Rows are points. Any point is a mix of the corners, with weights that add up to 1. It lies inside the corners' shape when no weight is negative. Is each point inside? If not, which corners have a negative weight?
In the rows, zero is written as 128.

Corners:
(1): [ 91 186]
(2): [198 100]
(3): [124  99]
Points:
[184 103] => inside
[102 172] => inside
[118 123] => inside
[116 135] => inside

Corners:
(1): [157 144 180 160 139 156 173  98]
(2): [119 132 165  67 118  70 142  94]
(3): [  7 160 118  63 159 153  88  78]
(4): [148 125 149 180 174 135 125 158]
(5): [180 116 113 118  34  16  41 219]
(6): [128 139 159 189 126 147 117  95]
(7): [134 114 140 146 135 166  91 112]
(8): [143 115  29 147 103 155 165 149]
(9): [188  75 152 165 110 164 152 144]
Points:
[112 128 131 141 128 142 108 115] => outside (1)
[146 129 139 157 125 147 146 116] => inside
[150 135 161 153 127 140 147 113] => inside
[166 118 152 157 118 134 134 127] => outside (3)
[148 106 126 119 110 106 114 151] => outside (1, 6)
[120 126 140 145 143 155 130 110] => outside (5)

Corners:
(1): [102 123 110 147 106 168 131 106 114  50 122 119  98 122 185 127 167 140]
(2): [179  98  88 102 121 117 123  92 161  84 121 112 115 133 156 125 142 103]
(3): [132  61 127  85 162  87 124 210 139 169 174  79 184 121 143 174 104 127]
(4): [109 113 179 126 127 116  95 150 136 121 121 142 135 154 110 101 144 152]
(5): [133 142  94 131 113  99 107 158 149  86 100  93 128 110 137 147 155 132]
(6): [137  84 147 136 118  93 103 164 137 129  91 120 160 131 159 209 109 169]
(7): [142 123 133 138 105 148 171 120 130  85 132 122  93 106 118 116 159  91]
(8): [ 48 140 249  78  88  67 144 122 119  93 131 114 131  55 143  85  66  87]
(9): [161  65 145 142 133 108  95 156 116 159 119  73 167  83 154 148 114 179]
(10): [142 109 155 124 156  97 106 138 102 178 142 105 125 104 109 168 132 147]
(11): [189 122 132 124 167 122  81 152  97 133 107  91 175 118 114 185 139 125]
(12): [167  83 108 150 132 121  43 152 145 133 103 115 126 123 126 175 130 122]
(13): [113 147 106 115  97 162 128  70 128 105  66 114 129  99 131 107 189 109]
(14): [129  79 159 130 125  77 109 176 132 175 167  60 162 148 143 151  91  93]
(15): [122 116 106 170 125 138 129  83 164  69 112 144 129 114 153 124 182 129]
(16): [162 105 131 133 170 141 122 157 176 184 138 124 168 110 121 153  69 156]
(17): [130 130 133 117  82 162 113  48 178  88 117 110 122  89 159 143 182 148]
(18): [ 29 116 237  75  81 102 166  85 131  82 162  91 139  75  66  55  40 105]
(19): [158 149  94 133  99 150 114 123  94  96 147 157 129 113 139 137 181 120]
Points:
[135 115 139 123 123 120 118 128 132 114 124 110 131 113 129 137 136 126] => inside
[118 140 144 125 106 137 123 104 130  96 110 129 124  98 127 125 148 122] => outside (2, 3, 9, 14)
[112 106 184  99 121 102 135 138 142 113 132 101 138  93 135 134  97 145] => outside (12, 13, 14, 15, 19)
[130 119 139 130 117 120 115 124 135 108 118 119 130 116 135 139 135 121] => outside (3, 9)
[125 105 142 130 117 117 116 136 137 104 130 108 138 118 146 138 124 127] => outside (10, 13)
[154 104 116 136 131 123 105 144 137 131 125 108 139 129 140 155 149 131] => outside (8, 18)
[129 108 142 126 123 120 115 135 135 114 133 114 137 115 137 137 127 134] => outside (13)
[136 115 126 129 114 105 109 146 120  98 108 106 134 109 157 150 145 107] => outside (4, 10, 16, 17, 18)
[140 103 113 130 110 117 110 129 140 115 118 102 136 114 133 153 144 129] => outside (1, 4, 8, 11, 16)

Corners:
(1): [105 112 113 151 129 196 144 102 154 109 149 100 171 124 116 119 122 104
 152 141]
(2): [ 91 112  89 144 146 138 153 104  87 136 104 105 134 120 113 116 119 150
 142 198]
(3): [110 149 154 125 152 123 145 134 116 100 104 170  74 132 104 122 143 138
 163 126]
(4): [145 103 164 174 139 143  75 127 107 109 130 110 132 155 104 144 154 144
 179 101]
(5): [101 145  76 140 101 157 168  90 125 149 170 126 169 121 165 116 130 120
  76 128]
(6): [118 122 152 164 132 143  67  97 113  83 124 106 147 102 105 161  91 143
 103  88]
(7): [118  94  99 157 121 134 131  98 107 111 120 100 135 117 101 111 130 150
 130 116]
(8): [116 135  95 131 119 123 159 126 108 154 119  91 125 132 109 123 121 128
 128 112]
(9): [145 119  94 108 132 126 164  94 109 112 144 143 128 125 131 114 127  75
 153  95]
(10): [121 102 107 126 140 144  77 116 110 125 121  98 147 127  96 134 141 157
 158 111]
(11): [132 124 150  70 124 115 160 162 159 136 135 108  45 148 165 113 150 159
 145 109]
(12): [120 105 102 134 116 158 141  93 143 105  94 136 138 108  98 159 136 126
  92 145]
(13): [188 124 106 151 132 168 123 111  97 114 127 169 143 143 108 124 108 152
 166 109]
(14): [121 108 100 140 106 118 152 112 112 118 143  95 157 117 122 133 124 167
 164 133]
(15): [118 136 108 134 158 122 157 141 174 121 157 228  82 160 154 113 129 100
 168 126]
(16): [157 150 104 157 139 148 123 108 204 114 143  93 179 137 137 127 153 124
 115  84]
(17): [126 116  82 138  98 115 150 102 121 122 121  92 140 172 153 117 133 156
 171 106]
(18): [125 104 175 133 123 103 146 112  99 132  58 124 102 103 111 110 102 166
 177  94]
(19): [109 137 155 159 138 113 107 249 126 114 102 105 137 137  97  96 169 153
 198 131]
(20): [102  96 102 113 145 128 175 102  81  98 129 179 153 129 107 136  96 163
  91 136]
(21): [ 98 133 134 144 108 151 113 123 163 112 140  98 175 136 109 118 112 153
 117 170]
Points:
[112 119 117 144 119 129 150  96 135 125 119 100 115 123 131 129 132 138
 144 119] => outside (9, 10, 13, 19, 20, 21)
[116 121 109 137 127 138 137 119 131 120 122 118 136 128 119 123 127 149
 132 130] => outside (4, 9)
[130 124 119 136 129 131 136 108 125 121 125 130 122 124 119 130 127 138
 140 119] => outside (1, 17, 19, 20)
[124 117 121 145 126 141 127 115 126 115 126 113 139 137 121 126 130 139
 152 117] => inside
[127 126 105 134 126 134 154 124 128 113 142 143 130 139 131 127 134 128
 134 111] => outside (2, 10, 18, 21)
[116 130 115 125 115 126 160  81 122 123 124 108 135 126 136 139 117 139
  99 121] => outside (1, 7, 10, 13, 15, 19)
[112 111 135 131 123 116 124 129 103 112 103 101 119 128 109 128 127 161
 149 121] => outside (1, 5, 13, 15, 16)
[114 121 111 147 133 134 136 115 117 120 120 118 142 127 116 129 130 131
 145 121] => outside (7, 11, 13, 21)

Corners:
(1): [143 178 138  60 103 183 112 125 169 222 134 152  67  26 122 108 195  69
  46  81]
(2): [154 151 153  82 139  82 129 111 116 131 157 179 112  75 145 135 129 120
  44  61]
(3): [107 129 187 171 194 125  99 164  64 117 129  89 109 123  56  92 142  80
 104 168]
(4): [102 131  68  71  63 168 111 129 178 148 121  91 160  67 104 126  98 110
  94  81]
(5): [119 116 167 136 100 141 107 114  96 142 150 141  85 142 145 142 138 157
  77 167]
(6): [129  83 140 158 145 120 129 199  99  93  76 133 203 216  91  60  64 137
 146 176]
(7): [ 47  86 102 170 122 130 147 173 174 114 116 154 143 196 100  74  34 169
 109 117]
(8): [112  89 140 145 162  97 180 141 134  78  66 149 174 178 122 123  95 175
 192 171]
(9): [ 90  91 117 169  95  91 142 196  98 100  49 162 203 181  71 119  91 213
 143 118]
(10): [104 170  62 110  46 115 145 183 179 224 114 109 111  87 159 146 124  21
  98  86]
(11): [164 183 122 132 119 209 147 155 127 128 190 132 100  99  96 139 153 187
 131  82]
(12): [160 222 156 130 106 166 131  43 138 126 118  95 111  99 130 198 139  98
  50 107]
(13): [107  36  74 165  65  74 194 116 106  63  66 120 175 191  69  22 106 138
 142 131]
(14): [ 94 224  65  68 133 154  57  89 154 209 128 138 135 102 156 128 161  67
 100  73]
(15): [ 77  89  82 121  63  88 150 117 189 121  66 113 140 190  46  72  12 146
 143 140]
(16): [137 122 202 114 117 182 102 117  83 147 172 138 132 152 122 153 131 111
 130  98]
(17): [ 97  74 108 170  78 100 147 187  97  55  99 176 180 138  49 140  79 122
 170 170]
(18): [196 189 162 137 101 140  94  89 117 207 196 144 154  52 153 115 118 104
 100 135]
(19): [159 106 141 172 191 173 114 111  63 140  81 167 103 121 136 157 125 133
  99 105]
(20): [153 120 101 105 143 159  92 123 165 162 158 119 141 135  86 162 164 115
  78 124]
(21): [129 175 134  74 115 149 165  83 105 181 163 131 110  94 118 111 140 162
  61 107]
Points:
[122 142 124 117 104 138 130 125 132 139 127 128 140 122 106 125 118 128
 103 119] => outside (19)
[133 134 117 123 123 137 119 120 126 130 118 134 141 124  98 124 130 128
 103 129] => outside (7, 10, 16)
[129 135 119 121 118 138 121 136 122 149 125 137 135 120 113 121 127 118
 113 114] => outside (7, 12)
[123 136 126 127 109 138 128 141 124 138 133 136 137 122 109 118 126 125
 108 123] => outside (15, 19)
[119 127 111 128 104 124 137 137 131 143 115 126 136 128 108 112 121 109
 109 118] => inside
[109 130 107 124  90 132 131 125 145 152 113 122 123 116 106  95 113 101
  99  83] => outside (5, 6, 8, 17, 20, 21)
[124 118 127 129 101 153 142 154 135 122 141 125 156 119  89 120 118 104
 130 132] => outside (2, 5, 9, 14, 15, 19)

Corners:
(1): [118 116  30 147 126 184 103 125 113 133 127 174 111 122  81  87 109  95
  68 124]
(2): [107 111 148 113 126 110 137  82 123 104 120 139 133 182 106 219  75  82
 179 109]
(3): [177 152 125  72 225 125 157 129  87  92 178 119 164 156 149 155  56 165
 192 182]
(4): [171 195 175 100 112 112  91 129  73 187 170 179  83  97  92  80  84  94
  26  64]
(5): [112  42 101 168 114 107 175 150 130  69 133  59 184 115  49  66  97 190
 133 152]
(6): [128 105 189 139 112 129  48  92  91  96 165 132  70  84 152 131 120 125
 108 140]
(7): [143  52 161 184  97 202  87 159 100 132 131 168  19  99 173 129 113 100
 165 159]
(8): [166 178 186  85 133 149 168  43 118 108  66 144 174 155 148 233 146 162
 145  99]
(9): [143 151 167  57  84 122 129  96 189 166  62 129  51 126 109 163 191 118
 102 151]
(10): [142 118 160  17 127 135 130 142  56 119  47 160  79 117 156 130 109  76
 157 108]
(11): [ 90 136  80 205 101 141 124 134 157  89 139  46  94 137 102  78 109 201
 121  27]
(12): [100 150  91 154 218 152 184 153 107 122 151 107 199 120 141 100 124 129
 166 124]
(13): [ 79 123 149 127 189 181 204  91  90 129  56 238 105  76 165 145 144  64
 156 150]
(14): [117 187 141 117  87 102 102 120 131 121 111 167  99 114 111  32 131 104
 101 161]
(15): [123  44 189 113 156 200 166 143  87 107 154 207  93  58 188 134 102 112
  95 149]
(16): [151 158 173  42 173 154 100 137 186 112 128  54 129 159  96  44 146 179
 169 141]
(17): [124 116 175 185 135 180 141 148 161 108 129 152  58 112 145 153 203 117
 138 109]
(18): [192 194 158  87 209 139  84 132  89 155  97 157  89 167 182  99  86 103
 115 169]
(19): [203 128 151 116 117  90 103 109 187 141 112  98 170  74  80  63 153 112
  89 102]
(20): [131  63 184  98 164 153  64 133 150 170 128 174 116  84 153  76 172 168
 136  92]
(21): [111  91  76  84 126 144 164 125 151 150 127  76 107 147  96  54 180  94
 154 107]
Points:
[136 115 135 104 134 137 124 119 123 130 119 132 110 122 119  99 125 124
 128 125] => outside (12, 17)
[140 133 152 106 142 141 121 119 120 130 117 149 110 120 136 113 127 126
 130 130] => inside
[131 101 139 120 122 142 108 140 136 127 131 112  96 119 114  83 134 125
 128 123] => outside (3, 8, 13)
[145 118 146 125 131 144 120 128 123 127 121 135 107 110 129 110 125 119
 130 121] => inside
[131 118 161  91 159 132 146 111 131 113 113 131 134 129 133 135 137 121
 159 145] => outside (1, 4, 7, 11)
[131 120 156 133 144 154 128 129 133 119 126 142  96 115 136 123 148 126
 136 122] => inside
[128 100 138 116 127 140 125 141 123 118 135 120 111 110 119  98 124 129
 130 118] => outside (8, 13, 18)

Corners:
(1): [130 196 142 126 106  89 151  56  64 163 131 137 148 127 150 137 187  84
 249 109]
(2): [123 129 171 155  91 167  98 194 167 134  68 107 151 157 141 152  81  38
 159 223]
(3): [144 183  74  79  94 111 105 103 116 147 108 159 102 121  87 118 114  80
 155 132]
(4): [180 225 171 145 115 116  75  78  30 145 145 132 172  84 171 107 161  91
 152 169]
(5): [188 148 141 146 101 168  25 103  80 180 128 155 126 173 122 180 200  90
 190 212]
(6): [168 107 148  62 139  98 128 121 130 101 153 123 178 191  98 131 113 193
  86 132]
(7): [150 155 161  69  45 147 148  70 104 128 102 180 166  90 141  93 183  75
 172  92]
(8): [ 84 147 145 106 120  74  71 146 151 138 151 164 168 163 110  84 133 193
  74  83]
(9): [103  91 182  81 146 120  88 215  41 137  74 121 168  74 160 129  99  91
 129 103]
(10): [143 157 127 103 167 144 117 176 141  66  98  85 119 191 120 117 128 169
  70  54]
(11): [158 122 146 143 179 125  93 136 216 126  84 169 152 169 111 174  56 199
 106 118]
(12): [120  75 152 142 115 144 181 168 177 110 138 177 126 207  76  85 114 245
  79 149]
(13): [109 102 140 133 147 142  60 145 114  97  79 108  99 165 169 195  81 165
  79 138]
(14): [110  57 126 131 199  92 124 177 124  76 147 205 127 208 128 125  91 167
  31  99]
(15): [131 129 157 112 151 126 120 145 118  82 141 134 121 144  45 157 150 124
  45  87]
(16): [132 212 102 136  58 124 138 129  81  81 132 123 138  64 150 191 199 114
 232 140]
(17): [178 138 117 109  49 100 142 170 111 176 152 144 164 140 187  85  99  84
 130  49]
(18): [ 77  75  94 194 156 195  88 173 135  81  96 111 144 130 126 188 113  98
 120  99]
(19): [140 203 151 132 134 158 126  96  57 158  86 138 179 136 141 219 223 135
 123 167]
(20): [123 182 125 125 102 183 150 107  85 164 212 196 102  91 152 125 151  83
 155 166]
(21): [119 162 141 135 147 138 106 148 127  95  96 165 150 203 106 183  44 154
  92  91]
Points:
[132 194 146 105 109 124 109 131  78 132 136 136 144 129 103 145 160 122
 156 158] => outside (7, 11, 13, 14, 17, 18)
[128 134 124 115 116 124  98 143 124 124 123 143 141 147 138 144 118 122
 137 113] => outside (4, 12, 15, 19)
[132 142 134 129 123 130 114 132 121 118 126 151 139 156 125 143 132 141
 118 125] => outside (9)
[135 146 137 123 117 129 102 138 108 125 125 144 129 125 129 124 132 108
 130 123] => outside (6, 19, 21)
[135 156 130 117 111 126 120 126 108 118 124 143 139 134 129 142 144 123
 146 123] => inside
[138 147 143 122 120 129  98 138 113 121 103 125 149 145 133 150 128 133
 125 125] => outside (14, 20)
[116 131 140 143  99 146 126 145 123 143 118 180 154 134 144 153 131 111
 163 130] => outside (3, 4, 6, 10, 13, 15)
[122 104 143 153 175 168  91 173 137 105  97 142 119 173 106 166  89 139
  71 152] => outside (1, 6, 7, 8, 16, 17)
[135 135 136 122 120 137 100 133 114 122 115 141 133 146 123 150 130 123
 121 129] => inside

Corners:
(1): [147 102 167 119 159 135  79 142 153 124 112 169 141 110  97  93 194 101
 163 175]
(2): [ 69 105 120  70 211 140 152 147 168 158 138  98  69 105 114 156  96 176
 124  84]
(3): [123  40 175 142 158 124  51 163 192 176 175 127 129 119 127 154 122 105
 104  98]
(4): [110 167 150  83 189 146 146 131  89 120  56 135  76 129 153 147 186 146
 162  80]
(5): [114 140 110  95 159 130 143 106 131 133  93  98 146 110 137 119 140 149
 111 142]
(6): [166 156 101 107 130 143 113  96  92  57 118 104 115 153 133 137 194 149
 142 166]
(7): [102 194  94  86 157 164 140  90  58  92  77  93  82 101  90 113 125  74
 122 161]
(8): [115 167 121  95 143 147 107  72  36  87 134 107 132 111 103 130 196  87
 221 210]
(9): [ 85  98 197 115 134 186 113 151 178 193  87 113  76 132 145 144  81 166
 128 106]
(10): [160 126 143 122 104 119 108  83 100 100 174 175 130  77 115 128 178  86
 144 157]
(11): [197 109 144 172 162 154 138 152 160 168 152 134 164 137 137 185 163 134
  81 165]
(12): [123 103 111 116 189 206 123 122 152 105 114  99 139 131 152 145 141 132
 136 110]
(13): [121 142 113 131 144 160 145 179 109 160 103  82  70  98 125  99 107 138
 128  79]
(14): [179 103  92 141 125  98 117 126 179 140 132 176 149 148 108 143 204  75
 150 164]
(15): [ 91 210 116 111 144 133 118 132  96 116 100 125 113 161 141 131  81 149
 153 115]
(16): [100 154  75 157 172 138 156  99 128 110  92  83  86 158 104 130 103 149
 113  95]
(17): [ 94 154 161  85 172 172 137 182 142 166  84 104  91 120 102 148  96 184
 147   7]
(18): [149  51 163 131 153  99 118 154 115 158 123 171 141 113 116 174  90 135
 131  96]
(19): [131 137 108 153 112 135  52 121 104 125  71 167 112 108 103 133 209 126
 189 178]
(20): [104  43 211 123 127 121 134 204 117 158 142 190 170 138 131 154 107 145
  93  89]
(21): [146 153  72  95 198 138 130 141 110 210 121 138 111 172 124  96 109 130
 106  61]
Points:
[119 120 134 120 155 139 118 130 132 138 113 139 123 127 117 140 139 127
 136 122] => outside (6, 13)
[131 110 134 117 162 144 125 149 140 158 115 130 112 125 121 136 127 138
 119  94] => outside (8, 15)
[119 133 113 122 161 144 132 124 127 125 110 110 106 132 120 134 131 139
 129 114] => inside
[107 135 135 109 152 128 105 137 135 134 106 133 113 153 122 133 151 147
 148 118] => outside (7, 10, 11, 12, 13, 18)
[112 153 129  98 152 140 138 135 101 132 100 120 100 121 113 118 128 134
 145 108] => outside (3, 11, 12, 19)
[131 105 145 114 146 131 111 132 128 133 130 154 138 127 129 144 152 120
 134 142] => outside (13, 16, 17)

Corners:
(1): [147 162  68  46  81 136 118 126 116  77 148  95  78 156 131 144  60  83
 141 147]
(2): [182 105 164 172 102 132 203  78 137 199 154 133 127  93  60  35 176  95
  85 165]
(3): [141  92 230 148 158 127 172 113 134 148 108 150 139 156 130 139 112 111
 104  83]
(4): [ 89 109 102  82 129 137 210 150  62 141 117 126 104   9 115  98 128 142
 115 126]
(5): [141  56 181 137 178 119 176 153 155 173  68 112 201 179 116 178 201 149
 208 142]
(6): [145  91 125  92 171 178  67  84 111 118  87 141 150  69 132 163 166 153
 117 202]
(7): [ 90 176  68 127 112 185  82  98 119 199  90 157 133  80  40 138 139 100
  65 144]
(8): [114 147 114 156 115 134 131  93 189 162 138 101  62 164  75  92  60 100
 129 184]
(9): [142 108 145 155 111  54 132  77 121 135  65 117  98 182 134 103  52  55
 143 167]
(10): [140 137  71 107 132 142 113 163 127 185 145 181 200  75 191 141  90  59
 104  69]
(11): [145  87 117  48 109 155 168 194 110 137 152 188 141  58 173 171 134  76
 140 159]
(12): [128 100 141 134 105 169 102 191  97 159 203 128 118 176 203 177  42 158
 135  61]
(13): [ 86 108 147 187 125 159 170 151  63 101 113 103 190  75 118 115 152 107
 111 150]
(14): [135  61 163 148  98  95 197 106  89 116 124 147 176  75 183 173 121 138
 159 124]
(15): [206 149 105 163 111 158 146 100 142 159 138 144  90 113  76  78 135 177
   7 188]
(16): [100 150 179 180 131 120 125 130 126  94 146 168 170 140 131  96 188 158
 104 109]
(17): [ 91 137 137  60  73 141 119  92 149 100 114 103  78  97 130 142 123  90
  97 218]
(18): [167 106  61 118 120 161 128 114 132 112 140 154 139 158 120 101 143 130
  60 107]
(19): [114 128 165  98 118 167 133 100  86 126 110 157 133 166 172 127  54 108
 105 135]
(20): [120 113 159  80 104  82 130 125 135 111 164 121 131 152 118 140  97  91
  93 164]
(21): [128  57 230 103  91  99 124 147 146  81 108  89 174 106 131 119 164 153
 166 134]
Points:
[135 112 137 132 118 136 145 122 123 148 128 143 142 106 127 122 127 118
 102 139] => outside (1)
[134 115 165 120 112 143 126 109 118 120 126 121 139 139 118 143 132 131
 117 150] => outside (4, 8, 9, 10, 11, 18)
[134 111 126 114 118 143 140 130 125 132 135 132 138 106 126 137 138 127
 112 141] => outside (9, 19)
[125 104 146 142 121 139 144 118 113 128 115 128 142 103 115 118 148 137
 111 165] => outside (1, 3, 10)
[125 124 120 123 117 142 146 117 108 143 129 145 127 100 128 123 110 110
 100 139] => outside (5, 21)
[142 112 120 104 121 144 138 140 121 142 132 152 144  98 144 139 122 105
 113 141] => inside

Corners:
(1): [ 94 165 124  75 193 115 140  62 179 112  46  91 135  45 139 163  75 106
 159  75]
(2): [133 168 150 174 113 100 158 106 164 129 132 109 132 197 179 124 112 160
  54 184]
(3): [168 148 166  81 164 119 209 125 137 141 101 143 187 149  87 102 138 104
  66 105]
(4): [ 66 128 178 104 105 185 167  65 173 164  87 153 181  75 159 132 172 152
 134 138]
(5): [160 139 135 103 104 125  97  44 115  50 135 128 112 182 142 121 141  57
 122 144]
(6): [150 124  68  67 205 156 182 126 202 124  74  51 175 116  46 102 147 112
 141  81]
(7): [130 163 105  72  67 102 209 151  55 148 203 150  89 122  86 110 109 133
 119 113]
(8): [ 56 135  59 182 102 160 123 119 153 134  52  83  94  79 140  81 134  72
 157 162]
(9): [109 113  88 109  70 106 152 129 174 103  76 100 115 198 191  71  78 162
  90 179]
(10): [111 145 165  88 191 128 102 134  46 182 216 139 112  94 172 119 102 109
  76 120]
(11): [149 124  92 157  77 100 161 159 161  95 146 147 149 101 155  80 128  76
 206 173]
(12): [162 153 117 147 115 134  88 111 110 185 219 167 164 154 197  53 109 134
  88 135]
(13): [ 93 116 149 131 121 127  98  53  90  81 167 136 187 136 110 116  88 155
  99 140]
(14): [142 137 132 124 149 154 168  54 116  72  64  81 157  68 139 155 125 148
  45 176]
(15): [178 114  82  98  61 103 157 156 115  88 135  75 186 198 125  68  63 100
 118 140]
(16): [ 60 187 147 141 197 171 160 164  93 129  63  98  92  82 123 113 184 158
 155 109]
(17): [139  57 101  84 121  86  65  81  75 166 163 187 185 150 149  57 198  54
 217  95]
(18): [133 198  87 125 111 148 155 162 159 145 123 132 172 112 120 142 149 117
 100 131]
(19): [177 100  97 181 149 123 157 169 126  86 178 144 138 181 193 128 113 117
 181 155]
(20): [133 149 147 122 124  97 122  69 142 108 177 161 120  72 127 118 118 129
 108  56]
(21): [ 39 245  91 113 188 129 204 145 126 128  87  72  96 160 184 106 106 116
 128  59]
Points:
[125 151 123 114 145 131 155 120 133 122 114 120 146 122 129 115 129 119
 122 119] => inside
[123 146 113 118 132 127 150 119 131 119 128 124 145 126 143 104 122 110
 135 122] => outside (2)
[104 149 125 108 164 151 144 102 121 133 111 121 150  85 126 125 141 115
 139 116] => outside (2, 9, 15, 20)
[126 140 103 130 111 111 122 129 110 116 151 127 134 152 156  94 113 105
 145 127] => outside (3, 4, 6, 14)
[124 140 110 117 137 128 161 115 138 118 100 111 132 123 132 101 137 115
 140 121] => outside (10, 13, 18)
[113 145 108 127 134 142 131 133 100 145 159 131 147 109 140  92 137 118
 136 115] => outside (1, 2, 3, 5, 9)
